Each row is a point. Examples show where two turns around zero, p and q, send a point. Where does a point land after both, in the order given? Backwards means that the second turn is done in reverse. Each puzzle has new turns, and all numbers are rounded.

Turn p:
[ 0.16  0.16 -0.18] => [ 0.21 -0.05 -0.19]
[-0.68  0.05 -0.16] => [-0.02  0.67  0.19]
[ 0.15 -0.36  0.38] => [-0.40 -0.33  0.17]
[-0.26  0.19  0.21] => [0.11 0.13 0.35]
[ 0.63 -0.04 -0.25] => [ 0.10 -0.43 -0.52]
Turn q:
[-0.04  0.25  0.27] => [ 0.21 -0.09  0.29]
[-0.06  0.46 -0.32] => [-0.39  0.07  0.40]
[-0.03 -0.08 -0.66] => [-0.62  0.14 -0.19]
[ 0.24 -0.31  0.20] => [ 0.30  0.15 -0.28]
[-0.11 -0.32  0.52] => [ 0.51 -0.28 -0.22]
Where do these land?
p, then q: [-0.66  0.13  0.20] => [ 0.41 -0.09  0.56]
p, then q backwards: [0.10 0.35 0.15] => [-0.06  0.10  0.38]
p, then q backwards: [ 0.09 -0.11 -0.40] => [ 0.13 -0.39 -0.11]
p, then q: [ 0.46 -0.38  0.06] => [-0.26 -0.28 -0.46]

Turn p:
[-0.19 -0.06  0.15 -0.33 -0.07  0.20] => [-0.17  0.22  0.29  0.00  0.00  0.24]
[-0.28  0.02  0.13 -0.25  0.22 -0.35] => [-0.07  0.09 -0.05 -0.13 -0.50  0.21]
[ 1.03  0.21  0.18 -0.11  0.00 -0.06] => [ 0.43 -0.25 -0.11  0.94  0.10  0.02]
[ 0.17 -0.26 -0.09  0.15 -0.31  0.13] => [ 0.18 -0.21  0.18 -0.07  0.35 -0.03]
[-0.02 -0.11  0.01 -0.18  0.13  0.04] => [-0.05  0.04  0.19  0.04 -0.15  0.00]
[-0.21 -0.55  0.16 -0.17  0.09  0.12] => [-0.21 -0.19  0.52 -0.19 -0.14  0.11]
[-0.25  0.23  0.13  1.07 -0.25  0.20] => [-0.42 -0.35 -0.67 -0.38  0.67 -0.20]
[-0.09  0.33  0.23 -0.13 -0.03 -0.56] => [ 0.13  0.07 -0.43  0.00 -0.36  0.40]
[-0.16  0.20 -0.89 -0.05  0.21  0.29] => [ 0.16  0.59  0.08 -0.21  0.03 -0.75]
Turn q:
[-0.22  0.21 -0.21 -0.21  0.49 -0.22] => [ 0.14  0.44  0.45  0.20 -0.08  0.05]
[ 0.41 -0.10  0.45  0.23 -0.20 -0.17] => [ 0.13 -0.56 -0.01 -0.38 -0.03 -0.16]
[ 0.09 -0.17 -0.55  0.01  0.24  0.43] => [-0.31  0.14  0.02  0.45  0.51  0.04]
[-0.06 -0.11 -0.05  0.15 -0.50 -0.20] => [-0.24 -0.19 -0.27 -0.04 -0.36 -0.18]
[-0.04  0.15 -0.27 -0.53  0.33  0.05] => [0.00 0.29 0.34 0.28 0.04 0.46]
[ 0.12  0.07  0.09  0.48 -0.06 -0.12] => [-0.07 -0.11  0.01 -0.27  0.04 -0.43]
[-0.15 -0.58 -0.11  0.47  0.00 -0.24] => [ 0.09 -0.21 -0.17  0.37 -0.08 -0.65]
[-0.14  0.53  0.65 -0.60 -0.31  0.47] => [ 0.25  0.20 -0.38 -0.63 -0.06  0.87]
Where do these land?
p, then q: [-0.35  0.47 -0.45  0.16  0.18 -0.09] => [-0.43  0.26  0.38  0.01 -0.42  0.19]
p, then q: [ 0.07 -0.39  0.22 -0.29 -0.11  0.50] => [ 0.62  0.07 -0.20 -0.29  0.17 -0.10]
p, then q: [-0.20 -0.06  0.14 -0.49 -0.20  0.02] => [ 0.06  0.11 -0.23 -0.38  0.24  0.27]
p, then q: [ 0.24  0.48 -0.11  0.30  0.05 -0.18] => [-0.45  0.04  0.30  0.23  0.01 -0.27]
p, then q: [ 0.16  0.17  0.05  0.07  0.56 -0.38] => [-0.47 -0.18 -0.25  0.10 -0.34 -0.28]
p, then q: [ 0.31 -0.67 -0.36  0.24 -0.70  0.21] => [ 0.73 -0.52  0.52  0.14  0.37  0.18]
q, then p: [-0.22 -0.01  0.51  0.01  0.23 -0.08] => [ 0.37 -0.04  0.03  0.48  0.04  0.00]
